Rows are points. Each copy is the shape, with its points in the same order, turned, moved and blurred by noise. Some copies are also mirrored. Which?

Shape, 8 rows:
[[  7   0 -37]
 [  6 -56 -53]
 [-32  12  -5]
 [ 15  11  47]
 [ 13  76  18]
 [ 10  15   4]
 [  5 -55 -21]
 [  2  38   0]]
Copy 1, 8 rows:
[[-18  12  -7]
 [-76  -7   8]
 [ 10 -27 -21]
 [ 42 -23  41]
 [ 78  23  -2]
 [ 18  -4  11]
 [-50 -26  22]
 [ 36   7  -6]]
Copy 1 is: mirrored
Copy 2, 8 rows:
[[  1  26 -46]
 [  5  79 -33]
 [-32   5  -2]
 [ 30 -10  33]
 [  9 -62  -7]
 [ 14  -6 -11]
 [ 14  64   1]
 [ -5 -20 -10]]
Copy 2 is: mirrored

Shape (10 x 6):
[[ -4 -30  10   8  21  32]
 [  0  -5  31 -41  19  -3]
 [ 41 -32  28   8 -20  16]
 [ 42  47 -52 -15 -40 -28]
 [  3  92  -5   0 -24   5]
 [ 23 -28  12  -7  20  24]
 [ -5 -22 -32 -17 -27 -21]
 [-24  44   6  -5 -15  10]
 [-17  30  -8 -34 -45  16]
 [-34 -23  36  36 -17   7]]
Copy 1, 10 rows:
[[  2 -30  28   1   4  28]
 [ 25   0  43 -33  10 -16]
 [ 52 -44  30  -5 -38  10]
 [ 69  41 -44   8 -36 -25]
 [ 47  86  15  17 -37  18]
 [ 32 -37  29  -4   9  13]
 [ 12 -11 -30 -26 -23 -26]
 [  8  51  23  -5 -28  16]
 [ 22  40  -5 -40 -41  14]
 [-20 -25  44   5 -50   8]]
Copy 1 is: only turned
Copy 2, 10 rows:
[[  5  49 -24  16  -8   6]
 [ 19  54  12 -31   5 -22]
 [ 41  35  -4  15 -51 -12]
 [ 57 -39 -23 -76 -33   6]
 [ 40 -13  31 -69  -8  61]
 [ 31  55 -21   5 -13  -7]
 [  4 -10 -29 -35 -23 -29]
 [  4   7  24 -45  -5  37]
 [ -1  14   9 -69 -42  18]
 [-18  11  26  31 -16   4]]
Copy 2 is: mirrored
Copy 3, 10 rows:
[[ -5 -14  20  29  11  56]
 [ -6 -10  21 -33  -3  16]
 [ 40 -36  32  23 -15  28]
 [ 52  20 -70   3 -32 -26]
 [ 34  77 -15  -4 -43   8]
 [ 23 -30  22   5  21  44]
 [-10 -31 -40  12  -5  -1]
 [  0  51  -2   3 -27  17]
 [  6  22 -34  -8 -54  33]
 [-34   0  43  42 -25  24]]
Copy 3 is: only turned
Copy 4 (10 x 6):
[[-11 -17  10  -5   2  55]
 [-11 -12  42 -43   4   5]
 [ 39 -23  21  -2 -28  35]
 [ 50  45 -38 -20 -12 -46]
 [ 17  95  17   9 -12 -20]
 [ 15 -20  16 -22   9  38]
 [  0  -9 -38 -29 -23 -14]
 [-20  52  19  -5 -19   4]
 [ -7  51   0 -34 -46   3]
 [-29 -19  20  26 -38  29]]
Copy 4 is: only turned

Shape, 12 rows:
[[-20 -17  -3  14 -29  -6   8   8]
 [  8  16   3  16   7   3   2  -6]
 [  1 -20 -42 -34   7   8  -2 -17]
 [  3   0 -27  14   9  11 -24   0]
 [ 11 -20   5  17  -1 -12 -21  -5]
 [-23 -18   0   9   7 -24  -3  -4]
 [  9   2  -4   2  -7  -8   5   1]
 [ -3 -14   9   7 -18   5   9 -12]
 [  8  -2 -11  17   6   3  14 -16]
 [ -2 -14   5   1  12  16   9   4]
 [  8 -17  -9   6   5 -11  10  15]
 [-16  -9  -8 -94  -9   9   1 -13]]
Copy 1, 12 rows:
[[-17 -26  11  11 -20  -1 -17  -5]
 [  3  17  10  14   4   1   5   5]
 [ -5  -9 -40 -31  17   6  -9  -7]
 [  2   4 -14  -9 -13   5  24   9]
 [ 21 -14  16  -7 -10  -4  10  -8]
 [ -8 -22  14  -5   1 -28   2  -2]
 [  9   0   0  11  -1  -3 -12  -5]
 [ -6 -10  18   3   0  11 -16 -11]
 [ -2  -1   2  13  16  10   8  -6]
 [  0  -8  10  -5  13  10  -9  20]
 [ 13 -22  -5  11   4  -6  -6  10]
 [-11  12 -33 -58  19 -10 -73  -5]]
Copy 1 is: mirrored
Copy 2, 12 rows:
[[-15 -35  -2  17 -14   6  16   8]
 [  9  11  11  10   8  -1  -1  -8]
 [-13  -6 -46 -22  20  25 -15   4]
 [ -4   9 -18  25  14   4 -18  12]
 [  5 -19  -9  17  -2 -20 -21  -2]
 [-23 -25   1   6  12 -17   1  -2]
 [  9  -4  -1   0   1  -1   9   0]
 [ -1 -22   6   5 -11  11   0 -14]
 [  6  -4  -7  12  17  10   2 -18]
 [ -3 -18  13   1  18  18 -12   3]
 [  9 -21  -4   2  18  -2   5  14]
 [-34  -3 -25 -79 -14  37 -16  14]]
Copy 2 is: only turned
Copy 3:
[[-29  -5  10   4 -21 -15  20  13]
 [  9  10   5   5   4   4  22 -16]
 [  4 -16 -44 -37 -10   2   1   5]
 [  8  -1 -16  10   2  20  -2   9]
 [ -5 -15  -1  18   5 -12  -4 -11]
 [-35   3 -11   4   8 -14   8  -7]
 [  5   7   3  -5  -6 -14  14  -5]
 [-11 -16   7  -3 -18  -8  24 -13]
 [  7  -4 -13   4  -1  -1  33  -9]
 [ -6 -14   4 -16  14   4  22  -4]
 [  0  -4  -2  -5  12 -20  16  12]
 [-13  -6 -17 -95 -28  -2 -19 -18]]
Copy 3 is: only turned

Shape, 17 rows:
[[ -5 -36 -53  43   1 -12  -1   4  19 -30   6]
 [ 47   9   2  25   1  41 -48  20  69 -71  43]
 [ 23 -17   6  31  13   9  40  24  -6 -26 -45]
 [-24  -1  -5  13  14   3  -8  31  -4  39 -63]
 [ 18  10  45 -21  28   1  26  -5  10   0  11]
 [ 56 -21 -25   1  39 -14  34  41  -6  20  -5]
 [ 21   7 -41  51  21  41 -22 -43 -25   0 -29]
 [ -7  -5 -18  51  -1  33 -21   2   0  13 -29]
 [ 29   7 -28 -22  -2   0  12 -12  -6  59  -8]
 [-37  12  -6 -22  60 -17  16  21 -38  17   5]
 [-48  13  -4   7  52   3  -3 -22   6  28 -42]
 [-33  -1 -18  35   2  40 -38   1  38   8   3]
 [  4  10  34   3 -24 -22   5 -18 -20 -19  13]
 [ 20 -27 -23   3 -23   9 -15  54 -36  34   8]
 [ 25 -43  11 -25   8  15 -53 -13 -49 -20  11]
 [ 17  34  -7 -11  -1  21 -22 -42   2 -61 -21]
 [ 47  22  16   8   0   5 -72 -11 -15  10 -23]]
Copy 1:
[[-26  10  -8  54  32 -25  12 -11  33 -15  20]
 [ 41 -62 -39  51 -16  26  11   9  51 -72  54]
 [ 23  55  28   0  30 -21  18  25  26 -54  23]
 [ -4  22  22   4  22 -20   7  66 -31 -10 -24]
 [ 41  10   6 -45 -10   8  31  -6 -16 -24  30]
 [ 39  46 -34   5  28 -67  25  21 -13 -20  38]
 [  6  53 -23  60  -3  18 -18   1  -5 -43 -30]
 [  0  24   0  51  10   8   0  40  12 -12 -21]
 [ 32  24 -39 -11   0 -41  16   2 -24  12 -31]
 [-25  34  -5 -23  -9 -18  -2  17 -59   1  37]
 [-18  26  17   6  13  21  22  22 -65  -6 -22]
 [ -9 -18 -11  46   3  33  12  40   6  -2  -9]
 [ 19   2  31 -17 -39 -12 -11 -20  21  -8  11]
 [ 20  14 -27   9   1 -57 -32  50  16  20  11]
 [ 39  -1 -22  -7  19   4 -81 -12  -2  -6  22]
 [ -1 -11 -11   6 -19  21 -16 -21   9 -86 -14]
 [ 61 -14   0  34 -23  -9 -47  18 -25 -36 -19]]
Copy 1 is: mirrored
Copy 2, 17 rows:
[[-19 -32 -40  32  36  14  23  22  32 -13  33]
 [ 95   4 -16  60  30   4  50  14  11 -13  64]
 [ -1  -8 -30   3   6  18  32  51 -13 -24 -33]
 [-24  20   5  11  11  49 -30  19  14  -7 -38]
 [ 38   2  32 -21   5 -27  12  21 -12   8 -13]
 [  9 -18 -28  -3  43 -10 -24  81 -12  17 -20]
 [-15 -24 -29  49  13  39 -11 -15 -53  -4   9]
 [ -9   0 -12  41   9  61   5   6  -7   6   0]
 [ -4   1 -23 -15  19   1 -45   0  -7  49  -8]
 [-23 -20  46 -34  28   9 -43  37  -5 -23   6]
 [-45  12  41  14  32  21 -20 -16  -5 -11 -28]
 [  4   8   7  43  31  55  15 -10  28  15  26]
 [ 16 -22  -5 -20 -49 -12  16   7  11  -2  21]
 [ 21 -24 -28 -11  -2  54 -44  61  22  29  10]
 [ 62 -75  -4   7  -4  25 -32  -3   2 -21  -2]
 [ 37   3 -27  10 -10  -7   5 -40 -25 -46  21]
 [ 52  -5  -9  51 -32  11 -47  -4  -7   1  -4]]
Copy 2 is: only turned
Copy 3, 17 rows:
[[-47  -2 -32  47 -22 -24  15 -20 -12 -30   5]
 [-42 -28  -1  66  54  32 -24 -12   2 -49  80]
 [ 12 -49 -38   6  14  -8  19  13 -33 -24 -14]
 [-27  -3 -44  -5   7  33   5  14 -20  29 -55]
 [-15 -38  10 -44  46  -5  -2  -4   8   1  17]
 [-40 -33 -30 -22  10 -36  15  21 -65  12  19]
 [ 27  33 -44  29   9  -5 -13 -54 -39   5   4]
 [ -2  12 -57  28  -2  20 -14 -10  -7   7 -10]
 [-22  22 -16 -44 -13   6  13  -5 -31  39  22]
 [-51  12  -6 -48  38 -37 -17   5 -17   5 -49]
 [-25  19 -37 -20  39   7  15 -39   8  24 -54]
 [-39  24 -49  31  15  30 -21 -22  27  -7   6]
 [  7 -14  38  -4   0 -13 -13   2  19  -5   2]
 [-41   0 -23  -7 -37   1 -45  38 -42  14   8]
 [-21 -25  29  -2  -9   7 -73 -44 -41  -4   0]
 [ 13   8  33  16  36  28   6 -47 -16 -42  12]
 [  1   1  22  28  24  41 -33 -17 -34  47  15]]
Copy 3 is: mirrored
